Rows are points. Examples show where two turns around zero, p and q, send a point. Write where each new point lands after one turn and then the other. Backwards means that the second turn is done in reverse. Each puzzle has new turns, and all numbers are rounded.

Turn p:
31	-23 => 10	37
-42	19 => -3	-46
16	-32 => 24	26
-5	37 => -33	-18
Turn q:
56	-33 => -20	62
-8	4 => 3	-8
-1	47 => -31	-36
-27	-12 => 28	-9
-19	-6 => 18	-8
Where do these land?
q, then p backwards: -31	-34 => -12	-44
p, then q: 24	-9 => -17	-19
q, then p: 7	43 => 38	-22

Turn p:
45	23	19	71 => 51	-57	-34	-31
-20	22	4	-29 => -21	11	31	-14
23	-38	-34	-23 => 21	42	-9	37
26	-13	22	2 => 10	10	-29	-17
-41	0	20	-8 => -45	-7	6	-3
-32	5	-31	-14 => -15	2	34	28
Turn q:
-13	48	24	-22 => -35	-46	-4	-10
-19	18	-13	-31 => -19	-11	-32	-18
43	-14	-15	33 => 42	17	34	-11
-4	-29	-7	62 => 4	52	43	15
-7	-22	11	-41 => 8	-12	-40	23
Where do these land?
p, then q: -25	27	-19	12 => 3	2	8	42
p, then q: 14	55	-15	-13 => 18	-48	-1	31
p, then q: 6	-41	48	-1 => -17	25	-33	-45
p, then q: -21	-63	-2	-16 => -42	34	23	-35
q, then p backwards: 26	22	-12	18 => 8	39	3	-6

Turn p:
-1	-55	28	76	15	5	-7	-5 => 9	-80	-43	4	-30	-10	-13	22
-8	-37	-12	7	-6	-18	-28	22 => 14	5	-9	19	-29	-20	-21	30
5	-12	4	-9	-8	-24	18	-67 => -28	-23	24	2	0	-5	-39	-48
7	-6	1	-53	-21	-24	24	-6 => 6	29	35	26	-6	-7	-2	-41
9	11	-32	28	-19	29	1	-12 => 17	-13	0	-16	35	23	-24	17
-42	-17	35	21	60	-3	-49	12 => -50	-18	-30	-10	-52	-20	26	47
54	54	8	-24	35	7	-13	4 => 2	29	3	-65	22	-26	36	-20
-20	45	-32	-48	0	-18	43	30 => 3	75	6	9	4	45	18	-28
14	3	-13	-13	11	55	4	3 => 19	-8	33	-28	12	20	22	19
-19	14	13	15	-67	-9	8	20 => 11	5	-21	60	43	1	-2	2
Turn q:
-31	-16	-6	-34	-42	-30	-28	23 => 54	20	-8	32	-12	-32	25	15
-25	14	32	-28	-26	-39	-33	8 => 33	18	25	43	-10	-37	16	-21
26	-41	-1	51	3	38	-13	-34 => -27	36	2	-28	-17	66	-8	14
19	25	7	48	31	53	-12	-20 => -74	16	1	-13	17	36	-1	-14
5	42	-12	-10	-17	7	38	55 => 10	-48	-28	19	54	-7	14	-5
8	-16	-19	-15	-27	-6	38	-39 => 23	-33	-13	-25	-42	18	10	-4
-11	15	34	-42	19	5	-16	31 => -11	-11	30	43	14	-37	-1	17
59	-23	-29	47	-21	-32	-2	-4 => 40	23	7	-60	23	45	7	-11
-4	37	-38	-12	41	-9	-4	16 => -22	-8	-15	-26	30	-51	1	-1
-19	-51	42	-21	-1	5	-14	-34 => 4	16	31	25	-61	10	-19	22
-26	14	-9	17	40	8	47	-3 => -29	-28	-33	-10	3	-9	-46	-13
Where do these land?
p, then q: -36	32	-29	19	-5	-43	18	-25 => -49	36	-34	0	-15	-22	27	-2
p, then q: -4	4	28	64	18	4	-36	-74 => 31	44	-19	6	-44	-48	-28	61
p, then q: -21	-32	9	-8	-1	33	19	-11 => 2	4	4	27	-6	43	-18	15
q, then p: -28	46	64	-40	16	3	-42	50 => -36	-39	-97	3	-25	-5	-5	-17
p, then q: 15	-27	7	-13	-10	21	10	-30 => 7	11	34	13	-20	20	-19	6
p, then q backwards: 6	-28	-7	-8	16	16	3	33 => 5	-30	-4	-24	-27	-9	-6	-13
q, then p: 21	1	11	12	-25	17	-3	30 => 11	-22	-7	-28	-8	22	23	6
q, then p backwards: 6	-55	-47	-2	-45	14	-24	-13 => -8	4	-25	7	42	21	-1	73
q, then p: 12	49	-24	2	25	-15	16	-4 => -31	9	26	1	-41	0	-20	-20
q, then p: 29	11	-12	-26	11	-51	39	46 => 18	-5	10	-30	-61	-52	-2	-20

Turn p:
-2	-51	12	5	-68	20	8	-3	10	17	-13 => -19	-1	-8	-40	-33	59	29	-24	-14	-9	-14
-7	-32	1	23	38	-2	-32	-28	-7	-11	-7 => -9	31	-21	30	-14	-11	-20	15	-17	-35	-17
-27	-8	8	-20	35	31	-1	-35	0	11	-29 => -27	4	21	4	1	-20	-8	2	20	-48	-35
15	25	8	0	33	-125	86	-22	0	-26	-36 => 77	43	19	-45	17	-35	-101	-50	17	1	53
-21	6	15	16	-21	-90	-23	11	-11	22	34 => -6	68	-4	-1	34	17	-8	-11	-29	37	59
22	13	-2	35	-76	32	-28	13	-14	-9	-19 => -7	-26	-57	-38	-16	3	62	-5	-25	13	3
-19	11	-18	-16	-44	27	25	21	-4	-38	116 => 33	-39	13	73	15	60	64	-23	21	26	45
-2	12	-41	-24	-6	-35	4	4	20	-6	-10 => 7	5	23	2	-9	-25	-12	-38	-9	35	2
-8	2	-38	38	15	6	35	30	18	-13	3 => 56	9	15	6	-33	-9	15	18	12	20	-8
30	-28	-12	-16	42	36	-22	-7	-11	27	-12 => -41	-15	-12	18	-20	-4	-29	31	18	-2	-42
21	11	21	-10	32	28	-16	-8	39	10	-18 => -22	-33	24	-6	-8	-22	-19	35	-16	-21	-10
4	8	20	-14	29	28	-30	40	-12	-15	-33 => 0	-22	-11	-4	37	-19	-3	32	-16	1	-51
-2	22	12	-12	2	28	10	-4	-18	25	-2 => -20	-15	3	-13	16	-4	12	12	35	-7	-1
-5	10	15	-7	-12	16	-15	-12	-9	5	28 => -22	-11	-5	15	15	11	20	3	4	-10	18
Turn q:
-3	17	14	-21	1	12	-23	1	-44	-1	-13 => -4	-11	0	0	5	5	-15	4	42	-37	15
13	-37	-70	7	25	19	-7	1	29	-3	36 => -12	23	29	-8	-29	-2	62	-27	-22	34	31
-5	-26	9	-13	15	-7	52	35	-57	20	-41 => -5	-56	-6	28	9	-39	-47	-45	16	6	20
2	-14	39	-13	-49	4	9	8	19	-40	3 => 12	26	-7	35	34	16	-7	7	23	23	-42
26	-1	-17	1	58	-38	46	-31	83	-37	-5 => 3	26	-70	-19	-60	-21	31	-19	-44	48	-40
32	49	2	16	-34	-3	7	-50	28	2	8 => -29	25	-32	-45	21	33	-6	36	-20	12	-18
8	18	-21	14	-22	-2	-29	15	9	-45	-16 => 23	1	13	-24	-12	33	10	12	35	26	-17
-19	-59	25	60	21	-1	-34	12	6	15	8 => 29	-9	46	27	-7	-56	21	47	-18	8	7
-3	4	-22	-42	-9	-25	9	48	16	50	-11 => 27	4	20	-21	14	-2	-27	-69	-26	-17	0
-5	-6	8	-21	-16	-16	12	-63	29	15	-13 => -12	52	-34	2	-7	1	-36	15	-28	5	6
-77	52	8	31	-14	33	-35	7	1	0	12 => -1	-24	50	14	-24	59	-5	47	-12	-47	-23
13	3	16	-8	24	43	-14	10	-60	45	6 => -40	-28	23	-3	22	-32	1	-4	24	-53	32
20	-1	8	-11	-2	-20	8	7	-61	-21	24 => 9	-30	-33	13	35	5	16	-6	33	-5	32
Where do these land?
p, then q: 6	11	-28	-10	-30	3	-25	35	-17	-3	-54 => 0	6	-17	-14	-16	-12	-56	-35	-13	-4	39
p, then q: -42	-39	9	35	-10	-2	-19	-12	5	-46	24 => -43	-47	-18	-13	7	26	13	21	32	31	0
p, then q: -17	-38	38	29	-9	11	2	-35	23	-8	-30 => -6	-1	-18	19	0	45	0	-4	63	10	-10
p, then q: 20	65	-65	-28	35	-39	52	1	19	19	12 => 49	50	-12	-26	49	-40	7	34	-65	-27	-12
q, then p backwards: -20	-13	49	-8	-22	34	-1	-17	-14	-43	10 => -17	-18	-8	-4	48	30	-13	2	-36	13	40
q, then p: 11	14	23	12	18	22	-35	2	31	-26	2 => 30	-17	21	-48	9	-8	-2	-15	-8	10	-14
q, then p backwards: -15	-21	6	25	-5	41	-3	-3	25	13	40 => -42	2	0	-5	8	14	-41	11	33	14	17
p, then q: 36	14	-4	-1	20	-35	17	59	-38	14	-29 => 16	25	22	-58	-10	-31	-3	-41	-9	-39	15
p, then q: 47	-22	-46	-36	20	2	19	14	-48	15	-38 => 22	58	41	-43	-35	-12	-43	1	-17	3	10
q, then p: -46	-13	37	29	-25	37	9	-12	-5	0	3 => 25	31	-18	-18	16	6	26	50	-26	-5	-20
q, then p: 9	8	-25	-64	19	-44	15	21	19	40	8 => -23	-21	-36	37	-7	-33	-21	-50	25	-26	29
q, then p: 11	-21	37	35	-58	10	-15	-28	7	-19	23 => 22	7	22	-16	21	-20	-2	71	12	31	-19
p, then q backwards: 1	57	-31	-19	45	-40	-16	-26	-7	45	27 => 23	-79	5	0	-13	39	4	-27	-37	18	-31
